Each row is a point. The last column is the point's height on a tilted bowl or saddle (a function of degree 2), plus a little noise. Along how many of its main directions does it bend up, bend down or stay straight?

Points (10 x 3)
[[ -9  25 -16]
 [-78  -4  28]
 [-28 -22 -20]
 [ 23 -24  -3]
 [-20  -7 -27]
 [-25  29 -11]
 [  3 -22 -19]
 [-26  54  25]
 [ 31 -31  13]
 [ 22  81  93]]
Directions: 2 up, 0 down, 0 straight

Points (11 x 3)
[[ 33  -1  -9]
 [-38 -12 -26]
 [ 22  31   8]
 [ 37 -76  46]
 [ 27 -39   2]
 [-42 -34 -51]
 [-45 -28 -48]
 [  0   1  -3]
 [  2  66  69]
 [-14 -46 -25]
 [ 25   5  -6]]
Directions: 1 up, 1 down, 0 straight

Points (16 x 4)
[[ 34 -19  23 -22]
 [  7 -75 -38 -52]
 [ 43 -24 -25 -31]
 [-18  -4 -22 -17]
 [ 57 -41  18 -38]
 [ 15  31  29 -23]
 [ 42  14 -24 -28]
 [  6 -39  49 -31]
 [-41 -41  12 -26]
 [-19 -47 -28 -29]
 [ -7  14  17 -15]
 [-31 -29 -13 -20]
 [ 28  -4  21 -18]
 [-10  39 -78 -61]
 [ 23   5 -47 -31]
 [  7  13 100 -63]]
Directions: 0 up, 3 down, 0 straight

Points (17 x 4)
[[  8  25   2   6]
 [-51  13  -9  -3]
 [-68   3 -10 -14]
 [  2  30  68  89]
 [-22  -8  32  26]
 [ 78   5  17 -82]
 [-67 -73 -49  57]
 [ -6  -8  13  20]
 [-40 -69   5 -12]
 [ 10  43  19  15]
 [  9  16  -6   7]
 [-41 -14 -23  23]
 [-36  21 -21   0]
 [ 18   5  -6   4]
 [-62  10  28   4]
 [ 17   2   4   8]
 [-60 -38  54 -19]]
Directions: 1 up, 2 down, 0 straight

Points (15 x 4)
[[-25  15  -3  23]
 [ 15  22  15  13]
 [-33  51  46 -49]
 [-32   7  37   2]
 [ 14  11 -28  19]
 [-26 -31  55 -16]
 [ 74 -45  41 -64]
 [ 20  -7 -22  26]
 [-17 -15   2  33]
 [ 11  -5  21  25]
 [ 25 -34  39   1]
 [-57 -85  21 -70]
 [-29 -72   1 -12]
 [ 32 -19  18  14]
 [ 20  67 -21 -52]]
Directions: 0 up, 3 down, 0 straight

Points (22 x 5)
[[-19  30  36  -9  -3]
 [  7 -34  -7  16  19]
 [ 12 -19 -34  22  27]
 [ 41  31  59  30  47]
 [ 15  35  25  18  35]
 [ 28  45   4  30  47]
 [-32  51  18  37 -21]
 [ 18 -89  23  24 -64]
 [-45   1  64   4 -78]
 [-60  45   7  22 -36]
 [-23  34  -7   1   8]
 [106 -25 -24   8 -25]
 [  2 -42 -33 -70 -31]
 [ 33  11  15  21  43]
 [-13  15   2 -73   5]
 [ 41  56 -13  32  43]
 [ 19  62   3  30  34]
 [-18 -25  11  53  16]
 [-35   6  24  26  -9]
 [-14  12 -24 -26  11]
 [-23  44 -27 -13  -5]
 [-14  88 -15   7 -30]]
Directions: 1 up, 2 down, 1 straight

Points (24 x 5)
[[  18   21   54  -30  -12]
 [   4  -16  -11  -56  -13]
 [ 117    8   80   35 -110]
 [  28   -8   -7   21   -7]
 [  34   44   63    9  -19]
 [ -60   23   73   64  -67]
 [ -24  -51  -21    8  -43]
 [ -33   30  -18  -71  -38]
 [ -15   -4    4  -22    0]
 [  19    3   44   46  -21]
 [ -15   37  -28  -32   -5]
 [ -40   26  -23    8  -16]
 [  18   55   11   70  -48]
 [  -5   -6  -35   -7   -4]
 [  46  -39  -26   -9  -27]
 [  20   40   -6  -21    6]
 [  12   -5  -12   43  -22]
 [  10  -10   18    4    1]
 [ -14   -7   69   11  -21]
 [  31   -1   -4  -31    3]
 [  10    9   -1   39  -11]
 [ -17    0    1   29  -10]
 [   4  -39  -33   26  -40]
 [  90   30   18   21  -42]]
Directions: 0 up, 4 down, 0 straight

Points (21 x 5)
[[  1  53  -1 -34 -28]
 [ 27  -7  78  54 -50]
 [ 15  45 -21 -65 -67]
 [ 15 -25  21 -27 -32]
 [ 57 -11  -7 -16 -13]
 [ 52  11 -18   1 -10]
 [-25  43  71  33  -7]
 [ 19  61   5 -15 -36]
 [-12  40 -38 -15 -46]
 [ 42 -15 -18  -1  13]
 [  4  -8  -3  58  29]
 [ 31 -84 -14 -15  36]
 [ 14  19 -49 -20 -40]
 [ -1  46 -10  73 -29]
 [ 60  47  -5  -3 -59]
 [ -4 -19  57   0 -34]
 [ 32  28 -36  45   1]
 [ -3 -16   3  44  20]
 [-51 -13  47  20 -30]
 [ 16 -30  18 -41 -45]
 [-31   7 -16  62  -8]]
Directions: 1 up, 3 down, 0 straight

Points (24 x 5)
[[  0  -1 -15 -19  -4]
 [ -7 -22  -2   2  -9]
 [ -2 -41  -2  32  -6]
 [ 24 -10  37 -24  18]
 [  0 -50  22 -24  10]
 [-44  45   4  24  33]
 [ 25   8  -1 -18   6]
 [ 32  77  -3  -3  70]
 [-20 -51  -3  56   8]
 [ 21 -23  29  72 -13]
 [-33 -36 -31  57  20]
 [-37  27 -69  -9  28]
 [  3 -24 -26 -36   1]
 [ -5  52  13  20  30]
 [ -2   3   9  -6  -4]
 [ -4 -83 -88 -33  80]
 [  9 -24 -76   9  28]
 [-31  22  -8   2   5]
 [ 16 -18  -7  60 -11]
 [ 19  50   6   6  28]
 [  7  62 -12 -60  51]
 [-26  56 -13 -34  29]
 [-47   9 -75   5  35]
 [  6  94 -16  -9  86]]
Directions: 3 up, 0 down, 1 straight

Points (39 x 7)
[[  -7    1  -18   11   47   35  -15]
 [ -16   21  -13   -3   28   24  -20]
 [ -29  -13  -49  -39   69  -23  -45]
 [  32  -40   -1   33    6   37   -7]
 [  28   -7  -74   -4  -45   -1  -48]
 [  29  -19   -3   11   45   -3   -9]
 [  49   14   38   63   24   -5  -15]
 [ -87    8  -12  -35  -22   20  -67]
 [  32   32   -1   30   25    1   -4]
 [ -43  -11  -22   18    7    3  -26]
 [  13  -53  -17   28   40   41   -3]
 [  -2  -19  -50    3  -17   13  -21]
 [  49   25   35    4   38    4    0]
 [ -11  -57    7   40  -44   20  -34]
 [ -43  -29   14  -29  -15  -18  -20]
 [  48   39  -17  -17   73  -59  -49]
 [  51   14   25   -2   27   28    6]
 [ -44   -3  -12   -4  -27  -31  -22]
 [ -57  -23    5    0   42    4  -39]
 [  40   11  -11  -45  -35   19  -20]
 [  30  -18  -24   21   54   16   -8]
 [  18  -33   31   -6   37   44   -3]
 [ -30    3  -23  -24  -19  -55  -18]
 [  25    2    1  -47  -32   41  -21]
 [  22  -40   17   18   61   -9  -21]
 [  87   37   38   24   -7   72   -3]
 [  74  -41   25   36   49   17  -16]
 [  21    2  -13    2   -4   19   -6]
 [ -28  -76  -20  -14  -15   14  -19]
 [   9  -20   -2   26  -35   72  -34]
 [  13  -11    5  -58  -12   73  -22]
 [  34  -63   26   32    7    6  -24]
 [ -17   32   43  -41   48  -57  -37]
 [ -10   28   -3  -10  -52  -32  -17]
 [ -18  -21   20   40   81   35  -37]
 [ -97    5 -104   18   39  -31 -121]
 [  -6  -42   71  -75   22   41  -21]
 [ -16   13  -45    6   50  -25  -40]
 [  13  -22   21   66   22  -13  -22]]
Directions: 0 up, 3 down, 3 straight
